Each point is reached from the start by the listed moves, each made 0, 1 or 2 times, or once backwards (-1), plus a little noise. Is the number of moves made odd or even? Then give how often each move was made.
In the rows, 128 means zero.

Moves:
(1): [159 105 152 130]
(2): [163 163 142 106]
(3): [122 147 144 146]
Start: [127 136 136 132]
Points:
[152 190 166 126] => even (0, 1, 1)
[142 177 111  89] => odd (-1, 1, -1)
[242 199 241 127] => even (2, 2, 2)

Moves:
(1): [139 114 131 140 144 139 142]
(2): [131 133 134 117 141 124 112]
(3): [122  99 134 135 123 127 109]
(4): [145 112 144 183 129 145 117]
(5): [111 131 117 142 152 117 126]
(6): [126 128 123 126 124 151 134]
Start: [152 140 148 117 123 129 131]
Points:
[159  49 155 163 129 173 142] => even (2, -1, 2, 0, 0, 1)
[160  58 164 140 151 189 116] => odd (2, 1, 2, 0, 0, 2)
[188 132 179 131 121 195 100] => even (0, 2, 0, 1, -1, 2)
[130 184 121  77 223  70 133] => even (1, 2, -1, -1, 2, -1)
[199  27 196 249  89 209 108] => even (1, -1, 2, 2, -1, 1)

Moves:
(1): [135 119 122 127 139 120 126 139 141 136]
(2): [148 130 133 116 123 114 105 135 120 119]
(3): [125 132 146 120 134 109 136 149 137 111]
(4): [110 122 111 127 108 149 112 159 117  99]
(5): [132 142 141 116 135 132 116 143 142 124]
(6): [141 112 134 109 121 134 127 105 141 108]
(7): [140 141 130 125 124 134 143 134 124 116]
(8): [106 140 112  82 116 123 123 113 136 130]
(9): [134 145 107 125 127 121 108 112 120 111]
Start: [122 138 131 121 121 143 129 124 111 124]
Points:
[ 64 138  99  83 127 108  96 199 137 128] => odd (2, 0, 1, 1, 0, -1, -1, 1, 0)
[ 98 174 125  12 114 165 121 134 161 148] => even (1, 0, -1, 0, 2, 0, 1, 2, -1)
[ 79 148  77 115 151 100 133  68 119 191] => even (1, -1, 0, -1, -1, -1, -1, 1, 1)
[106 216 151  73 109 134 155 168 106  97] => odd (-1, 0, 1, 0, 1, -1, 2, 1, 0)
[119 192 162  16  59 165  76 249 100   9] => even (-1, 2, 1, 2, 2, 0, 2, 1, -1)

Moves:
(1): [135 120 118 126 126 148 120 132 127 126 134 122]
(2): [128 136 115 124 123 104 117 144 137 128 131 127]
(3): [121 130 122 134 115 115 129 113 123 134 114 121]
(4): [128 106 135 130 122 120 129 132 128 133 113 123]
(5): [129 132 124 129 123 128 142 125 128 133 127 140]
(6): [131 126 143 142 104 137 113 133 111 116 141 131]
(7): [121 122 120 128 135 147 136 131 129 160 146 111]
(8): [127 117 136 129 115 117 119 119 136 131 126 132]
(9): [110 117 132 124 132 133 131 121 117 125 126 129]
(10): [123 132 135 137 130 126 141 130 138 125 123 133]
(11): [122 135 132 131 135 153 116 118 122 132 112 148]
(12): [106 125 137 111 111 115 129 130 125 142 117 121]
Start: [133 124 124 136 121 125 129 129 135 131 128 114]
Points:
[ 76 133 110  98  66  15 124 135 116 167  98  51] => even (-1, 1, 2, 0, -1, 0, 0, -1, 0, -1, -1, 2)
[ 67 131 166 117  39 111  73 150 105  92 129 170] => even (1, 2, -1, -1, 1, 2, -1, 1, 2, 1, 1, 2)
[109 104  88 130 152 143 169 129 139 214 123  63] => even (0, 0, 1, 1, 0, -1, 2, -1, 0, 0, 0, 0)
[116  61 146 156 173 196 176 133 114 139 129 105] => even (0, -1, -1, 2, 0, 0, 1, -1, 2, 1, 0, -1)
[133  44 182 172  97 249  76  99  62 106 119 173] => odd (1, -1, -1, 2, 1, 2, 0, 1, 2, -1, 2, -1)
[ 75  68 203 122  46 158  71  82  92 128  54 159] => even (1, -1, 0, 1, 0, 1, -1, 2, 1, 0, 2, 2)

Moves:
(1): [138 123 134 126 129 127 130 119 118 131 135 136 125 133 141 146 136 123
 112]
(2): [138 136 132 129 132 120 128 135 126 123 125 124 127 131 131 121 128 119
 131]
(3): [129 144 126 117 131 125 122 125 121 124 122 118 121 119 132 127 132 119
 117]
(4): [127 128 127 139 127 123 130 133 111 121 127 122 125 126 134 125 129 123
 121]
(5): [114 134 118 131 121 145 135 127 132 134 113 112 117 135 136 128 137 113
 128]
(6): [140 117 137 115 124 133 129 137 130 130 124 131 130 122 134 126 126 129
 135]
(7): [124 120 133 124 136 127 125 125 120 129 137 121 126 138 130 115 131 133
 124]
(8): [122 128 127 119 134 135 124 132 125 123 133 134 130 129 131 137 135 133
 121]
(9): [125 127 124 127 121 126 126 136 144 130 120 120 130 127 135 127 124 137
 127]
(10): [123 122 127 140 129 137 135 133 133 131 122 140 134 129 123 125 122 121
 120]
(11): [141 124 122 128 137 127 122 124 126 118 127 121 132 124 122 117 132 122
 137]
(12): [131 132 120 131 128 146 124 115 135 134 139 137 123 134 132 130 118 128
 133]
(13): [129 132 136 128 117 128 138 126 128 122 123 127 142 130 131 137 121 140
 128]
(14): [126 113 135 124 120 128 125 137 133 117 137 132 129 125 129 129 136 112
 113]
(15): [127 129 124 126 124 124 124 131 120 131 128 131 137 125 131 124 129 115
 126]
(16): [129 123 131 133 125 132 135 135 139 138 144 121 129 129 115 127 134 131
 125]
(17): [132 128 138 127 122 151 111 122 140 130 128 130 128 126 119 129 151 128
 142]
(18): [124 122 130 127 141 134 113 125 122 126 140 123 126 139 124 138 112 140
 123]
Start: [127 134 122 126 122 129 128 118 131 128 129 132 119 122 142 121 125 127
 131]
Points:
[119 147  83 111 127 138  86 122  85  75  94  90 112  88 176 130 139  73
  88] => odd (0, -1, 2, 2, 1, 0, -1, 1, 1, 0, 2, 0, 0, 1, 1, -1, 0, 1)
[110 145  94 121 151 202 108  85 162 155 181  74  83 186 155 119 144 116
  99] => odd (1, 1, 1, -1, 2, -1, 2, 1, 1, 0, 1, 2, 0, 0, 0, 2, 0, 1)
[ 89 125 108 143 119 155 142 118 131  95 128 128 103 165 217 126 103  91
  31] => odd (1, 1, 1, 1, 1, -1, 2, 1, 2, 2, 0, 2, 1, 2, -1, -1, -1, 0)
[166 133  87  92 132 144 123 123 175  95 145 136  86 123 183 131 156  61
 116] => even (1, 2, 0, -1, 1, 0, -1, 2, 1, -1, 2, 2, -1, 2, -1, 0, -1, -1)
[ 87  98 151 124 162 181  46 134 132  93 156 154 129 138  95 102 162  78
 106] => odd (-1, 1, 0, -1, 0, -1, 1, 1, -1, 2, 0, -1, -1, 2, 1, -1, 2, 2)
[163 132 111 127  85 249 147 108 247 165  98 122 144 112 122 131 111 167
 179] => even (0, -1, 1, -1, 1, 2, -1, 0, 2, 2, 2, 2, 2, -1, -1, 2, 1, 0)
[142  95 167 115  71 128  88 132 141 132 202 126 143 113 155 197 135 134
  52] => even (2, -1, 1, 1, -1, 0, -1, -1, 2, -1, -1, 0, 1, 2, 2, 2, 1, 2)
[152 142 126  82 142 168  76 112 145  80 151  95 101 124 130  77 185  60
 152] => even (-1, 2, 1, -1, 1, 0, 1, 1, -1, -1, 2, 1, 0, 2, 0, 0, 1, 0)
[177  68 147 125 184 132  82 125  74  86 208 134 108 124 124 136 132 126
  95] => odd (1, 0, 0, 2, -1, 1, 0, 1, -1, 0, 2, 0, -1, 1, -1, 1, 0, 2)
